Each point is reached from the start by the listed moves, each made once or not at all, plus a little noise. Say if it took an odd or an even number of moves. Then give how often each move was made.
In the rows, 128 means zero.

Moves:
(1):  72 127 114  62 156  91
(2): 140 149 125 171 144 129
(3): 180 115 100 201 152 154
Start: 121 129 126 122 118 105
Points:
 79 147 111  94 162  68 => even (1, 1, 0)
 66 129 110  55 143  78 => odd (1, 0, 0)
123 126 126 124 119 110 => even (0, 0, 0)

Moves:
(1): 137 135 190 151 148 115 124 134 146 128
(2): 101 121 134  96 161 100 109 114 105 147
(3): 129 130 126 164 160 144 164 101 156 145
(4): 111 125 131 145 129 136 101 177 123 118
(5): 194 144 153  86 151 133 167 161 135 131
(6): 132 122 114 154 153  84 134 132 107 101
(7): 114 106 115 137 138 129 139 153 126 123
(8): 131 142 129 136 127 134 161 141 102 125
Start: 106 121 107 137 151 126 117 141 103 127
Points:
 52 101 106 140 195 113 114 215  47 128 => even (0, 1, 0, 1, 0, 0, 1, 1)
127 124 141  79 209 112 112 209  83 139 => odd (0, 1, 0, 1, 1, 0, 0, 0)
141 146 204 111 226 106 140 228  76 135 => odd (1, 1, 0, 1, 1, 0, 0, 1)
 93 134 110 162 153 141 124 201  70 115 => even (0, 0, 0, 1, 0, 0, 0, 1)
181 146 120 128 198  93 197 190  61 102 => odd (0, 0, 0, 0, 1, 1, 0, 1)

Moves:
(1): 174 165 162 127 106 113 156 136 133 113  96 138  87 119
(2): 119 155 145 110 126 142 120 113 116 119 130 118 143 132
(3): 112  92 127 112 129 145 102 130 106 142 107 127 110 131
(4): 133 118 128 144 161 145 128 138 115 123 120 133 171 133
(5): 141 129 132 103 123 136 144 129 106 124 124 102 111 124
(6): 143 130 159 139 131  83 105 118 128 137 143 112 127 137
(7): 109 128 134 131 171 129 134 106 151 121 132 153 126 142
(8): 105 105  99 129 134 101 116 126 137 148 106 116 118 147
(9): 146 101 133 107 108 112 109 141 121 165 105 135 117 113
(10): 158 109 140 132 130  96 106 120 144 124 130 133 114 155
(11): 136 108 134 155 148 177 164 152 214 113 105 176  88 167
(12): 132 113  97 126 130 150 111 128 130 150 102 128 110 124
Start: 141 100 168 130 135 106 114 129 172 113 153 128 146 122
Points:
201 107 211 175 166 158 179 171 249  80  91 191 105 156 => odd (1, 0, 0, 1, 0, 0, 0, 0, 0, 0, 1, 0)
117  67 145 142 191  57  69  95 209 158 125 124 114 161 => even (0, 0, 0, 0, 0, 1, 1, 1, 0, 0, 0, 1)
203  57 205 165 171 153 110 163 228 125  58 172  71 166 => even (1, 0, 1, 1, 0, 1, 0, 0, 0, 0, 1, 1)
142  58 211 118 211 100  87 110 137 122 138 114 151 148 => odd (0, 0, 1, 1, 1, 1, 1, 0, 0, 0, 0, 0)

Moves:
(1): 119 130 145 136 117 116 114 139 144 141 111 116 129 153 118 113  97 132 102 119 138 130 151
(2): 134 150 124 116 123 135 133 141 142 123 128 110 126 128 128 138 140 140 123 130 120 128 116
(3): 131 151 130 111 117 114 147 114 118 110 122 137 129 122 123 117 130 141 138 124 116 124 129
(4): 149 127 142 133 146 132 126 140 136 122 132 125 124 131 139 143 108 171 127 118 123 136 120
(5): 128 136 115 134 122 128 115 132 113 138 133 119 106 149 133 127 116 116 140 132 133 139 112
(6): 107 139 131 111 124 125 140 122 108 138 127 136 134 130 149 129 123 143 126 116 143 130 123
(7): 134 134  93 127 145 121 147 146 128 106 114 150 121 108 119 110 129 120 140 118 128 145 130
(8): 130 118 134 123 113 118 125 130 127 128 144 132 125 145 129 130 125 119 127 113 132 127 123
(9): 146 113 127 130 144 137 140  95 109 129 144 138 145 136 151 109 142 112 100 138 114 127 103
(10): 145 129 115 156 117 119 124 122 125 119 117 123 123 123 142 135 143 132 116 118 132 135 136
(11): 112 151 144 134 145 124 129 136 139 121 144 117 132 142 140 123 115 118 120 139 146 139 120
(12): 138 102 141 109 146 119 107 146 131 129 133 113 110 135 150 116 118 117 124 143 132 111 129
(13): 136 119 132 114 129 131 134 118 121 132 121 120 131 133 138 134 126 118 123 144 123 124 121
(14): 152 112 120 124 146 133 135 137 102 126 157 162 139 104 102 129 129 124 116 147 134 127 134
(15): 128 112 128 143 139 155 139 153 117 123 146 118 164 136 145 150 124 151 136 121 136 144 136
(16): 118 104 112 158 102 143 137 130 144 107 113 129 127 106 155 129 118 127 121 114 126 130 102
(17): 107 131 105 125 118 139 126 118 157 138 139 123 118 116 114 148 138 139 132 143 124 150 154
(18): 138 137 119 144 123 144 129 132 134 122 138 127 121 127 128 146 124 107 124 109 130 130 137
(19): 105 121 127 116 125 126 131 107 119 158 128 109 115 100 128 126 135 111 127 135 108 136 132
(20): 139  95 108 117 112 121 108 108 144  92 125 118 130 125 109 140 129 119 126 120 125 106 108
Start: 119 109 124 110 115 140 128 145 145 137 131 115 122 136 107 163 124 157 115 132 128 125 149
Points:
159  87  75  94 141 146 180 120 148  52 159 129 127  57 122 147 121 160  72 135  88 144  61 => even (0, 1, 1, 1, 0, 0, 1, 0, 1, 0, 1, 0, 0, 1, 0, 1, 0, 0, 1, 1)
138  74  45 141 110 170 162 194 175  45 184 124 146  94 142 230 107 224  91  91 159 185 114 => even (0, 1, 0, 1, 0, 1, 1, 1, 0, 1, 1, 0, 0, 1, 1, 1, 1, 0, 0, 1)
 95 103  91  75  67 131 148 123 124  99 174 104 103 107 124 170 104 134  98 122 129 130  67 => even (0, 1, 1, 0, 1, 1, 0, 1, 0, 0, 1, 0, 0, 1, 0, 1, 0, 0, 1, 1)
157   7  83 140  57 147  94 104 199  93 136  73 100 152 160 182 105  98  35 110 121 114 130 => even (1, 0, 0, 0, 0, 0, 0, 1, 1, 1, 0, 1, 1, 0, 0, 1, 1, 1, 0, 1)
110 133 104  65  98  96 141 164 173 142 118  81  65 120 139 159 107 213  88 100 115 168 185 => odd (1, 1, 1, 1, 0, 1, 1, 1, 0, 1, 0, 1, 0, 0, 0, 0, 1, 0, 1, 0)
197  64 142 118 133 145 100 221 127 138 173  75 116 192 150 198  69 196  68 137 149 147 146 => even (1, 1, 0, 1, 1, 0, 0, 1, 0, 1, 0, 1, 1, 1, 1, 0, 0, 0, 0, 0)
 64 102 146  77  85 119 125 140 168 163 143  57  64 162 186 162  34 171  86 135 136 165 130 => even (1, 0, 1, 1, 1, 1, 0, 1, 0, 0, 1, 1, 1, 0, 0, 1, 1, 0, 1, 0)
 79 108  49  87  98 157 147 134 188 102 129  65  76  96 149 200  92 169 111 132 118 180  76 => odd (0, 1, 0, 1, 1, 1, 1, 0, 0, 0, 1, 0, 1, 0, 0, 1, 1, 0, 1, 1)
 83  84  60 118 108 154 160 106 149 142 161 100  90 117 160 147 115  82  93 156 110 190  93 => odd (0, 0, 0, 0, 1, 0, 1, 1, 1, 0, 1, 0, 1, 0, 0, 1, 1, 0, 1, 0)
119 179  77 108 146 149 174 129 136 108 173 138  99 145 148 164  96 171 108 117 132 193 124 => odd (0, 0, 1, 1, 1, 1, 1, 0, 1, 0, 1, 0, 0, 0, 0, 0, 1, 1, 0, 0)

Moves:
(1): 134 129 134 139 127 143 125 143 136 137 142 130 119 140 129 124 134 134 118 134 122 119 123 140 126 130
(2): 124 131 124 126 119 125 135 130 128 120 133 133 124 144 144 120 148 121 129 131 132 128 138 136 125 134
(3): 123 127 129 135 123 127 124 123 125 127 128 135 146 133 121 122 119 123 134 130 137 132 116 130 119 143
(4): 125 124 123 133 133 143 136 126 137 134 144 126 127 120 127 122 138 130 117 132 132 132 137 125 138 126
(5): 120 151 119 126 116 135 125 127 120 141 107 121 128 134 139 123 134 126 126 123 133 125 115 121 129 131
(6): 136 131 128 134 129 131 126 125 120 129 137 133 116 133 127 140 125 129 126 132 130 122 127 124 132 124
(7): 126 121 125 129 126 135 130 134 147 123 135 128 142 129 135 129 124 122 121 135 128 143 134 122 123 134
(8): 136 132 110 130 142 127 130 112 110 126 122 136 129 138 135 127 134 118 134 122 123 129 116 134 122 137
(9): 126 133 122 136 119 110 112 126 117 133 123 123 127 141 131 126 135 135 118 129 124 131 129 128 123 136
(10): 117 137 120 134 122 106 130 136 128 115 128 120 134 132 129 129 135 134 127 115 134 138 136 139 115 116
(11): 130 127 132 129 124 120 111 117 127 127 126 120 134 128 127 130 123 130 132 134 132 128 126 130 126 128
(12): 118 125 127 121 129 143 128 130 138 126 127 138 131 121 124 132 130 133 119 133 129 131 137 122 125 127
(13): 130 130 132 135 132 133 127 134 132 129 118 139 134 140 130 124 122 131 143 130 136 136 127 137 135 145
(14): 144 135 109 134 126 138 131 139 137 142 127 110 110 134 130 119 151 131 118 142 138 131 128 116 126 130
(15): 139 134 125 118 143 131 121 125 140 116 143 143 157 119 125 112 128 134 123 126 131 132 116 129 127 134
(16): 134 134 134 115 121 115 138 133 134 129 131 119 118 121 136 129 139 126 125 117 123 129 152 139 122 121
(17): 110 134 127 126 124 135 130 132 148 119 107 126 131 105 128 137 139 111 125 131 128 153 118 118 133 132
(18): 125 123 122 142 116 141 127 137 127 132 110 135 132 118 134 123 128 135 129 148 129 139 109 123 129 131
(19): 145 128 129 123 127 139 119 123 122 136 111 124 124 119 116 123 120 149 109 127 137 134 123 126 133 131
(20): 131 122 137 134 116 119 142 115 135 132 120 131 128 139 128 137 136 123 143 134 119 124 129 127 128 123
(21): 129 134 139 143 121 118 140 124 113 122 132 119 118 157 143 123 137 126 138 136 118 114 132 118 115 133
(22): 131 130 124 126 115 130 124 122 121 125 116 140 127 127 126 117 121 120 136 113 123 130 125 133 130 134
(23): 131 109 131 136 117 118 131 114 138 137 109 133 134 138 133 137 131 116 144 116 130 118 140 118 123 132
(24): 109 128 122 135 144 131 120 142 142 123 139 145 126 143 145 108 136 118 112 145 130 133 136 119 130 128
Start: 126 131 118 123 127 149 128 130 144 131 131 131 121 132 111 132 120 132 134 137 134 144 126 126 120 135
Points:
157 150 103 132  77 165 145  97 154 148  76 144 121 185 139  95 174 130 140 138 146 130 127  92 100 164 => even (0, 1, 0, 0, 1, 0, 0, 0, 0, 0, 0, 1, 0, 1, 1, 0, 0, 0, 1, 1, 1, 1, 1, 0)
126 148 105 173  82 135 103  73 111 144  59 181 127 249 160  99 150 111 158 151 145 138 121 110  92 202 => odd (0, 1, 1, 0, 1, 1, 0, 1, 1, 0, 1, 1, 1, 0, 0, 0, 0, 0, 1, 1, 1, 1, 1, 1)
144 139  82 129 147 166 139 127 191 124 160 170 144 162 135 105 160 110 109 174 140 168 136 109  93 156 => even (0, 0, 1, 0, 0, 1, 1, 1, 0, 0, 0, 1, 0, 1, 1, 1, 0, 0, 0, 1, 0, 0, 0, 1)
170 151  91 179  99 194 132  96 160 168  76 127 117 163 138 115 184 134 124 181 144 151  73  84 115 165 => even (1, 0, 0, 1, 1, 1, 0, 1, 0, 0, 1, 0, 0, 1, 1, 0, 1, 1, 1, 1, 1, 0, 1, 0)
144 133  96 130 100 209 118 115 194 139  82 145 142  82  95 102 153 150 106 176 151 197  92  95 134 151 => even (0, 0, 0, 1, 0, 0, 0, 0, 0, 0, 1, 1, 0, 1, 1, 0, 1, 1, 1, 1, 0, 1, 0, 0)
118 147  92 164  94 176 137 171 232 132 121 142 166 131 125 103 186 141 104 181 152 221 123 131  95 170 => even (1, 0, 1, 1, 0, 0, 1, 0, 1, 1, 0, 1, 1, 1, 1, 1, 1, 1, 0, 1, 0, 0, 0, 0)
134 137  90 151 116 176 108 154 193 127 117 185 152 186 129  63 158 139 112 141 176 169 132 136  95 184 => even (1, 1, 1, 0, 0, 0, 0, 0, 0, 1, 0, 1, 1, 1, 1, 0, 0, 0, 1, 0, 0, 1, 1, 1)
140 138 103 201 103 124 125 129 112 139  99 147 113 217 149 134 148 137 160 146 129 138 112 135  86 167 => odd (1, 0, 0, 0, 0, 1, 0, 1, 1, 1, 0, 0, 1, 0, 0, 0, 0, 1, 0, 0, 1, 0, 1, 0)
154 152  76 153 124 212 109 132 153 159  98 146  89 141 104 113 160 144  91 154 146 183 107 122 132 179 => odd (1, 0, 0, 1, 0, 1, 0, 1, 1, 0, 0, 1, 1, 1, 0, 0, 1, 0, 1, 0, 0, 1, 0, 0)
100 166  59 133 121 197 137 116 189 125 109 180 149 154 148  71 197  85 115 163 152 187 100 101 116 179 => even (0, 1, 1, 1, 1, 0, 0, 1, 0, 0, 0, 1, 0, 1, 1, 0, 1, 0, 0, 1, 0, 1, 0, 1)
 80 171  99 171 101 170 104 173 173 122  98 155 120 170 163 108 165 121 121 178 159 185 101 133 119 154 => even (1, 1, 0, 0, 1, 1, 0, 0, 0, 1, 1, 0, 1, 0, 0, 0, 1, 1, 0, 0, 0, 0, 0, 1)
